Each row is a point. To make a cloud, some directions were put in groups of two or more. Within a group, all points are equally far from the middle, so they leave a hole (a ring in 2 directions, a hollow ball in 3). The other directions are filled evenly. Then the cloud was stretched, turned, moved and blurred a little. Count the holes, and give their numbers of directions, smallest first.

Cloud (19 x 3):
[0.009 -0.064 -0.031]
[0.013 -0.056 -0.039]
[-0.015 0.033 0.012]
[-0.021 -0.082 -0.037]
[-0.058 -0.024 0.008]
[0.044 -0.021 0.036]
[0.044 0.000 0.012]
[0.017 -0.049 -0.044]
[-0.028 0.017 -0.030]
[0.019 -0.050 -0.021]
[-0.063 -0.030 -0.004]
[-0.059 -0.016 0.001]
[-0.033 -0.025 0.065]
[0.040 -0.020 0.011]
[-0.037 -0.017 0.063]
[0.036 -0.034 0.046]
[0.001 0.003 -0.059]
[0.023 -0.039 -0.027]
[0.018 0.005 -0.036]
Holes: 1 (2)

Cloud:
[0.059 -0.028 -0.045 -0.020]
[0.041 -0.045 -0.017 -0.014]
[0.042 -0.003 -0.010 0.012]
[0.065 -0.036 -0.051 0.034]
[0.033 -0.015 0.020 -0.012]
[-0.014 0.002 -0.069 0.037]
[0.050 0.003 0.002 0.038]
[0.007 -0.033 -0.031 -0.005]
[-0.048 -0.049 0.002 0.026]
[0.052 -0.043 -0.026 -0.028]
[0.057 0.028 -0.009 0.001]
[0.033 -0.049 -0.017 -0.012]
[0.028 -0.092 0.012 0.010]
[0.043 -0.084 0.021 -0.051]
[0.052 -0.085 -0.013 0.029]
[0.099 -0.002 0.023 -0.040]
[0.052 -0.053 -0.025 -0.020]
[0.058 -0.011 -0.041 0.029]
[-0.038 0.005 0.029 -0.012]
[-0.027 -0.026 0.034 -0.036]
[0.007 0.003 0.036 -0.029]
[0.008 0.045 0.005 -0.034]
[0.097 0.027 0.025 0.028]
[-0.024 -0.023 -0.046 -0.028]
[-0.029 0.003 0.003 0.012]
[-0.030 -0.030 0.006 0.005]
[-0.005 0.027 -0.014 0.033]
[0.002 -0.010 0.039 -0.006]
Holes: 0

Cloud:
[-0.009 0.028 -0.074 -0.011 0.054 0.003]
[0.062 0.022 0.034 0.008 0.020 0.027]
[0.026 -0.021 0.062 0.018 -0.031 -0.012]
[0.005 0.013 -0.081 0.065 0.010 -0.032]
[-0.040 0.017 0.022 -0.005 0.060 0.022]
[-0.061 -0.018 -0.012 0.048 -0.039 -0.013]
[0.025 -0.064 -0.031 0.008 0.029 0.038]
[0.067 0.027 0.018 -0.007 0.005 0.028]
[-0.003 -0.018 -0.005 -0.051 -0.010 0.036]
[0.004 -0.060 0.024 0.054 0.034 0.029]
[0.057 -0.041 -0.017 -0.018 -0.023 0.030]
[0.028 0.021 -0.070 0.040 0.019 0.045]
[-0.021 -0.035 -0.026 0.011 -0.026 0.054]
[-0.030 -0.041 -0.065 -0.005 0.036 -0.024]
[0.037 -0.020 0.028 0.018 0.058 -0.040]
[0.006 -0.046 -0.027 -0.016 -0.005 0.052]
[0.035 -0.059 -0.001 0.041 -0.011 0.047]
[-0.009 0.028 -0.068 0.023 -0.051 0.010]
[-0.061 0.015 -0.017 0.065 0.023 -0.032]
[-0.052 -0.040 0.020 0.044 0.026 -0.042]
[0.022 0.053 -0.027 -0.009 0.052 0.021]
[0.075 -0.009 -0.038 0.010 -0.023 0.037]
[-0.061 -0.022 0.024 0.041 -0.028 -0.024]
[0.055 -0.037 -0.019 0.041 -0.046 0.025]
[-0.018 0.017 -0.078 0.061 -0.006 -0.033]
[-0.036 0.030 0.037 -0.012 0.000 0.040]
[0.037 0.018 0.003 0.020 0.033 -0.061]
[-0.044 -0.007 0.041 0.030 0.000 0.051]
[0.030 0.008 0.012 0.074 0.045 -0.020]
[0.053 -0.010 -0.016 -0.006 0.043 -0.055]
[-0.022 -0.015 -0.044 0.004 -0.001 0.062]
[-0.023 0.012 -0.071 0.059 0.036 0.010]
[-0.029 0.008 0.020 -0.042 -0.019 0.008]
[0.027 0.003 0.029 0.051 -0.013 -0.058]
[-0.034 0.011 -0.021 0.057 0.014 0.057]
[-0.044 -0.005 0.001 -0.023 0.052 -0.041]
[0.054 -0.015 0.017 -0.003 0.062 -0.015]
[-0.025 0.044 0.002 0.044 0.055 -0.006]
[0.000 -0.027 0.055 -0.008 -0.022 -0.027]
[0.069 0.016 -0.001 -0.007 0.044 0.016]
[-0.035 0.023 -0.042 0.075 -0.028 -0.030]
[-0.026 -0.008 -0.042 0.014 -0.015 0.062]
[0.042 -0.014 0.002 0.083 0.031 0.016]
[0.047 -0.011 0.061 0.005 -0.010 0.018]
[-0.013 0.019 -0.050 0.052 0.010 0.058]
[0.033 0.058 -0.020 -0.017 -0.024 0.021]
[0.050 0.013 -0.051 0.000 0.000 -0.057]
[0.027 0.022 0.005 0.079 0.016 0.038]
[-0.026 0.055 0.016 -0.012 -0.023 0.014]
[0.007 0.034 -0.062 0.008 -0.036 0.042]
[0.016 0.046 -0.050 -0.008 0.058 -0.004]
[0.029 0.016 0.013 0.055 0.046 -0.039]
[-0.018 0.034 -0.010 0.073 0.037 -0.030]
[0.018 -0.036 -0.004 -0.036 -0.014 -0.044]
[-0.011 0.016 -0.071 -0.005 0.039 0.040]
[-0.043 0.043 -0.010 -0.010 0.006 -0.046]
[0.007 -0.073 -0.041 0.039 0.018 -0.038]
Holes: 3 (2, 2, 2)

Cloud:
[0.055 0.001 -0.040 -0.069 -0.031 0.047 0.050 0.038]
[0.005 0.009 -0.009 0.045 -0.001 0.031 0.056 0.065]
[0.064 -0.033 -0.020 -0.069 0.032 0.027 0.028 0.000]
[0.076 0.027 -0.062 -0.032 0.008 -0.008 -0.022 -0.017]
[0.000 -0.049 -0.080 -0.037 0.009 0.012 0.037 -0.016]
[-0.030 -0.005 0.026 -0.004 -0.018 -0.065 0.019 0.055]
[0.023 0.001 0.015 0.031 -0.042 0.034 0.005 0.045]
[0.014 0.038 -0.023 0.020 0.007 0.054 0.016 -0.006]
[-0.011 0.018 0.037 0.001 0.051 0.000 0.017 0.057]
[0.051 0.009 -0.051 -0.080 -0.045 -0.029 -0.013 -0.014]
[0.063 -0.051 -0.016 -0.048 -0.014 -0.022 -0.001 0.056]
[-0.022 0.021 -0.019 0.013 -0.004 -0.074 0.007 -0.032]
[0.038 -0.005 -0.035 0.017 -0.033 0.060 0.021 0.040]
[0.009 0.011 0.008 -0.070 -0.011 0.001 -0.019 -0.041]
[0.031 0.055 -0.068 0.003 -0.026 -0.026 0.041 0.027]
[0.035 -0.013 -0.070 -0.004 -0.016 -0.056 0.032 -0.042]
[0.011 -0.020 -0.030 0.002 -0.015 -0.008 0.039 -0.063]
[0.058 0.016 -0.065 -0.066 -0.038 -0.023 -0.019 -0.019]
[-0.013 0.045 -0.004 -0.047 0.010 -0.021 0.073 -0.008]
[0.008 -0.026 0.043 -0.032 -0.028 0.006 -0.022 0.035]
[0.096 -0.019 -0.056 -0.023 0.005 -0.033 0.010 0.002]
[-0.065 0.025 -0.002 -0.043 -0.011 0.005 -0.001 0.030]
[0.035 0.053 -0.059 -0.012 -0.050 -0.007 -0.024 0.043]
[0.058 -0.007 -0.034 0.017 -0.005 0.061 0.047 0.028]
[0.045 0.018 0.007 -0.077 -0.053 0.002 0.045 0.020]
[0.035 0.050 -0.066 -0.009 0.007 0.038 0.004 -0.016]
[0.044 0.015 -0.044 -0.024 0.058 -0.013 0.015 0.069]
[0.014 0.035 -0.064 -0.023 -0.015 -0.045 -0.008 0.064]
[0.001 0.063 0.013 -0.039 0.034 -0.040 0.001 0.016]
[-0.026 -0.012 -0.041 0.024 0.017 -0.002 0.051 -0.029]
[0.009 -0.015 -0.006 -0.042 0.019 -0.064 0.032 0.063]
[0.006 -0.047 0.008 0.039 0.025 -0.030 0.070 0.034]
[0.033 -0.032 0.001 0.018 0.033 -0.031 0.024 -0.036]
[0.045 -0.058 -0.061 -0.017 -0.034 -0.041 0.034 0.043]
[0.013 0.009 0.021 -0.061 -0.075 0.005 0.018 0.012]
[-0.026 0.033 -0.009 0.027 -0.048 -0.030 0.038 0.046]
[0.005 0.022 0.013 0.042 0.048 -0.041 0.018 0.042]
[0.038 -0.014 -0.075 -0.007 0.008 -0.074 0.026 0.013]
[0.043 0.009 -0.062 -0.024 0.012 0.057 0.055 0.052]
[0.017 -0.001 0.040 0.004 -0.030 0.044 0.030 0.043]
[-0.040 0.037 0.011 -0.016 -0.034 0.021 0.055 0.028]
[-0.030 0.016 0.002 -0.010 -0.046 -0.063 0.053 0.012]
[-0.001 -0.020 -0.019 -0.005 -0.031 -0.012 0.049 -0.059]
[0.008 0.062 -0.075 -0.006 -0.026 0.013 0.024 -0.002]
[0.039 0.018 -0.030 -0.051 -0.050 0.008 -0.023 0.068]
[0.043 0.034 0.016 -0.047 0.052 0.001 -0.003 0.044]
[0.044 -0.007 0.016 -0.062 0.000 0.012 0.058 -0.034]
[0.068 -0.069 -0.040 0.017 0.003 -0.008 0.029 0.036]
[-0.008 0.056 0.014 -0.057 -0.043 -0.002 -0.025 0.039]
[0.050 -0.022 0.031 -0.001 0.027 -0.037 0.016 -0.019]
[0.079 -0.041 -0.035 0.012 -0.028 -0.016 0.011 0.048]
[0.004 0.023 -0.039 0.038 0.056 0.012 0.025 0.013]
[-0.057 0.019 -0.013 -0.004 -0.023 -0.029 0.033 -0.032]
[0.036 0.023 -0.034 0.030 -0.003 -0.007 0.081 0.051]
[-0.003 0.029 -0.042 0.014 -0.014 -0.068 0.045 -0.017]
[0.055 -0.054 -0.046 0.011 0.025 0.020 0.015 -0.005]
[-0.022 -0.035 -0.045 -0.048 0.017 -0.022 -0.036 -0.001]
[0.075 0.046 -0.015 0.005 -0.023 -0.025 0.029 -0.004]
[0.053 0.017 0.028 -0.053 0.019 -0.027 -0.007 -0.012]
[0.018 0.039 -0.004 -0.051 0.017 -0.054 0.027 0.055]
[-0.020 0.037 -0.073 0.003 -0.011 -0.035 -0.035 0.030]
[0.014 0.006 -0.018 0.037 0.005 -0.082 0.030 0.028]
[0.043 0.065 -0.026 0.027 0.002 -0.036 -0.011 0.032]
[0.064 -0.019 -0.057 -0.011 -0.066 -0.022 0.032 0.003]
[0.026 -0.007 -0.011 -0.073 0.007 -0.030 -0.035 -0.026]
[0.050 0.020 -0.064 0.011 0.022 -0.027 0.060 0.049]
[-0.001 0.037 -0.080 -0.003 0.027 0.023 0.020 -0.003]
[0.043 0.010 -0.068 -0.062 -0.057 0.031 0.014 -0.003]
[-0.002 -0.004 0.023 -0.053 -0.014 0.041 -0.016 -0.001]
[0.037 0.012 -0.014 -0.042 0.015 -0.002 0.035 0.094]
[-0.001 -0.027 -0.021 -0.038 0.022 -0.064 -0.015 0.051]
[-0.022 -0.005 0.002 -0.035 -0.006 -0.014 0.027 0.089]
[0.035 0.009 -0.025 0.031 -0.009 0.054 0.050 0.053]
[-0.001 -0.005 -0.070 0.011 0.059 0.000 0.007 0.017]
[0.034 -0.055 -0.010 0.022 -0.006 0.023 0.058 -0.012]
[0.005 -0.009 -0.058 -0.050 -0.027 -0.066 0.022 0.043]
[0.039 -0.023 -0.038 0.015 -0.001 -0.002 -0.052 0.005]
[-0.018 -0.024 -0.010 -0.002 0.005 -0.015 0.065 -0.047]
[0.034 -0.022 -0.067 -0.029 0.006 0.006 -0.029 -0.036]
[0.031 0.030 0.019 -0.061 0.016 0.001 -0.014 -0.027]
Holes: 3 (2, 2, 4)

Cloud:
[-0.018 0.037 0.019 0.006 0.009 -0.063 0.005 0.047 0.042]
[-0.050 -0.007 0.048 -0.033 0.015 0.020 0.002 0.032 -0.008]
[0.041 0.067 0.040 0.029 0.018 0.011 0.014 -0.013 0.022]
[-0.040 -0.004 -0.050 -0.031 0.030 0.027 0.026 -0.008 0.013]
[0.014 -0.038 0.056 -0.003 0.006 -0.027 -0.072 -0.007 0.034]
[0.057 0.006 0.083 0.031 -0.026 -0.028 -0.019 -0.020 0.024]
[0.038 -0.016 0.030 0.030 0.058 0.007 0.003 -0.055 0.061]
[-0.006 -0.038 0.026 0.040 0.059 0.014 0.058 0.029 0.053]
[-0.053 0.042 -0.011 0.025 0.021 -0.023 -0.031 0.025 0.056]
[0.008 -0.008 0.039 0.070 -0.028 -0.023 -0.050 -0.034 -0.061]
[0.031 -0.038 -0.025 0.000 0.025 0.023 -0.039 0.028 0.038]
[-0.079 0.017 0.006 0.044 0.053 -0.010 -0.002 0.041 -0.017]
[-0.033 0.000 0.041 -0.008 0.057 -0.036 -0.051 0.007 0.055]
[0.041 -0.002 -0.009 0.037 0.034 0.006 0.034 -0.044 -0.057]
[-0.086 0.001 -0.014 0.009 0.037 0.009 -0.003 -0.041 0.026]
[-0.011 -0.055 0.021 0.029 -0.011 0.025 0.017 -0.007 0.079]
[-0.046 -0.026 0.037 0.079 0.036 -0.035 0.009 0.035 -0.034]
[-0.028 0.031 -0.031 0.048 0.035 0.057 -0.009 -0.045 0.037]
[0.003 -0.023 -0.013 0.039 0.067 -0.027 0.068 -0.008 -0.012]
[0.010 0.022 0.003 0.050 0.010 -0.038 0.063 0.039 -0.004]
[-0.017 -0.071 0.010 0.013 0.066 0.001 0.004 0.010 0.005]
[0.013 0.047 -0.040 -0.022 0.023 -0.020 -0.031 0.036 -0.044]
[-0.008 -0.045 -0.004 0.040 0.027 -0.053 -0.024 -0.032 0.028]
[-0.039 -0.012 0.067 0.053 0.003 0.006 -0.034 0.045 0.020]
[-0.053 -0.038 -0.004 0.008 -0.058 -0.030 -0.031 0.012 -0.030]
[-0.006 -0.033 -0.016 -0.037 -0.059 -0.018 -0.052 -0.006 0.001]
[0.014 0.003 -0.041 0.063 0.070 0.046 0.027 -0.033 0.010]
[0.008 -0.011 0.008 0.020 0.050 -0.051 -0.053 -0.016 -0.008]
[0.023 -0.037 0.070 -0.015 0.030 -0.050 0.015 -0.018 0.058]
[0.050 0.011 -0.022 0.046 -0.042 -0.041 0.010 -0.028 -0.029]
[0.037 0.027 0.072 0.010 0.015 -0.041 -0.013 -0.006 -0.041]
[-0.028 0.012 -0.058 0.006 0.080 0.022 -0.008 0.018 0.000]
[0.002 -0.032 0.065 0.059 0.012 -0.072 0.031 0.006 0.029]
[0.008 -0.014 0.012 0.033 -0.024 -0.038 -0.063 -0.052 -0.052]
[-0.029 -0.023 0.045 0.046 0.068 0.015 -0.052 -0.003 0.040]
[0.075 0.025 0.058 -0.020 -0.016 -0.029 0.009 -0.036 0.013]
[0.046 0.052 -0.023 -0.010 0.052 0.014 -0.001 0.018 0.056]
[0.038 -0.029 -0.011 0.060 0.045 0.010 -0.012 -0.060 0.018]
[0.084 -0.014 0.016 0.028 -0.021 -0.012 -0.016 0.014 -0.018]
[-0.029 0.055 -0.039 -0.032 0.028 0.031 -0.020 -0.014 0.010]
[-0.055 0.016 -0.023 0.029 0.015 0.048 -0.034 0.041 -0.005]
[0.015 0.014 -0.065 0.010 0.042 0.050 -0.051 -0.005 0.011]
[-0.014 0.014 0.084 -0.007 -0.002 -0.074 -0.009 -0.021 0.020]
[-0.028 -0.048 0.044 -0.028 0.035 0.045 0.023 -0.007 0.034]
[-0.075 -0.037 -0.032 0.004 -0.013 0.042 -0.028 -0.005 0.023]
[0.039 -0.030 0.064 0.038 -0.043 -0.013 0.023 0.006 -0.036]
[0.010 -0.005 0.078 0.033 0.008 0.017 0.021 0.040 0.016]
[-0.088 -0.041 0.020 -0.017 0.014 -0.001 -0.072 -0.001 -0.002]
[0.038 0.058 0.049 -0.015 -0.001 -0.014 -0.031 -0.024 0.026]
[-0.049 -0.006 0.086 0.022 -0.012 -0.017 0.018 0.027 0.013]
[0.075 -0.017 -0.013 0.064 0.011 0.050 0.007 -0.018 0.023]
[-0.023 -0.009 -0.029 0.087 -0.009 -0.043 0.000 -0.026 -0.027]
[-0.038 -0.043 -0.036 0.022 0.052 0.027 -0.038 0.033 0.023]
[0.003 0.003 0.092 -0.024 0.026 -0.041 0.029 -0.024 0.028]
[-0.012 -0.049 -0.009 0.026 -0.003 -0.067 0.034 0.006 -0.021]
[0.005 0.009 -0.017 0.040 -0.070 0.003 -0.029 -0.023 0.008]
[-0.003 0.012 -0.071 -0.017 0.042 0.013 -0.041 -0.030 -0.002]
[0.073 0.009 0.000 0.020 0.061 -0.019 0.025 -0.029 -0.002]
[-0.004 0.068 -0.025 -0.034 0.019 0.000 -0.025 0.011 -0.031]
[0.044 0.013 0.023 0.042 -0.061 -0.016 0.006 -0.004 -0.042]
[0.054 0.001 -0.045 0.035 0.022 0.021 -0.043 0.018 0.014]
[-0.002 -0.044 0.028 -0.010 -0.040 0.031 -0.020 -0.082 -0.003]
[-0.032 0.034 -0.039 0.071 0.005 0.005 -0.063 -0.016 -0.019]
[0.032 -0.036 0.021 -0.058 -0.033 -0.006 -0.027 -0.023 -0.034]
[-0.011 -0.010 0.042 -0.078 0.003 -0.028 -0.010 0.025 0.034]
[-0.010 -0.001 -0.047 0.067 0.002 -0.030 -0.045 -0.030 0.006]
[-0.066 -0.052 0.038 0.083 0.019 0.003 -0.033 0.009 -0.027]
[0.074 -0.005 0.015 0.045 -0.046 -0.001 0.017 -0.039 0.016]
[-0.018 0.007 -0.044 0.054 0.023 0.070 -0.010 -0.054 -0.004]
[-0.035 0.026 -0.039 0.054 0.050 0.052 0.020 -0.012 0.039]
[-0.011 0.059 0.008 0.057 -0.014 0.031 -0.025 -0.009 -0.017]
[-0.047 0.003 0.029 -0.048 0.016 -0.076 -0.022 -0.015 0.014]
[0.023 0.029 -0.022 0.097 0.015 0.027 0.001 0.007 -0.029]
[-0.039 0.007 -0.061 0.035 0.022 0.056 0.002 -0.033 0.023]
[0.019 0.037 0.050 0.027 -0.013 -0.071 0.017 -0.033 -0.026]
[0.035 0.029 0.045 -0.019 -0.017 -0.009 0.026 0.034 0.000]
[-0.008 0.013 -0.015 -0.008 -0.058 0.017 -0.083 -0.020 0.008]
[-0.070 -0.017 -0.012 0.023 0.020 -0.009 -0.070 0.032 0.038]
[0.002 0.045 0.018 0.045 0.044 -0.053 0.043 0.013 -0.038]
[0.000 -0.019 0.037 0.031 0.025 0.055 0.004 -0.077 0.050]
[0.030 -0.027 0.028 0.000 -0.051 0.019 0.017 -0.071 -0.017]
[-0.020 -0.039 0.063 0.030 -0.029 -0.070 -0.022 0.026 -0.024]
[0.002 0.016 -0.029 0.038 0.001 -0.042 0.031 0.027 -0.063]
[-0.071 -0.056 -0.037 0.032 0.040 0.032 -0.016 0.002 0.018]
[0.039 -0.026 0.057 0.030 0.007 -0.030 0.054 -0.061 -0.012]
[-0.012 -0.044 0.062 0.030 -0.035 -0.039 -0.070 -0.019 0.014]
[-0.012 -0.051 0.033 0.010 -0.023 0.019 0.027 0.003 -0.050]
[-0.030 0.013 -0.020 0.036 0.063 -0.018 -0.032 -0.002 -0.053]
[0.036 -0.007 0.036 -0.040 -0.037 -0.010 -0.069 -0.013 0.034]
[-0.023 0.008 0.013 0.066 0.002 -0.084 0.020 0.015 -0.030]
[-0.008 0.040 0.002 -0.005 0.075 -0.040 0.007 0.047 0.044]
[-0.025 0.003 -0.026 0.082 0.013 -0.039 -0.028 -0.013 -0.055]
Holes: 2 (3, 6)
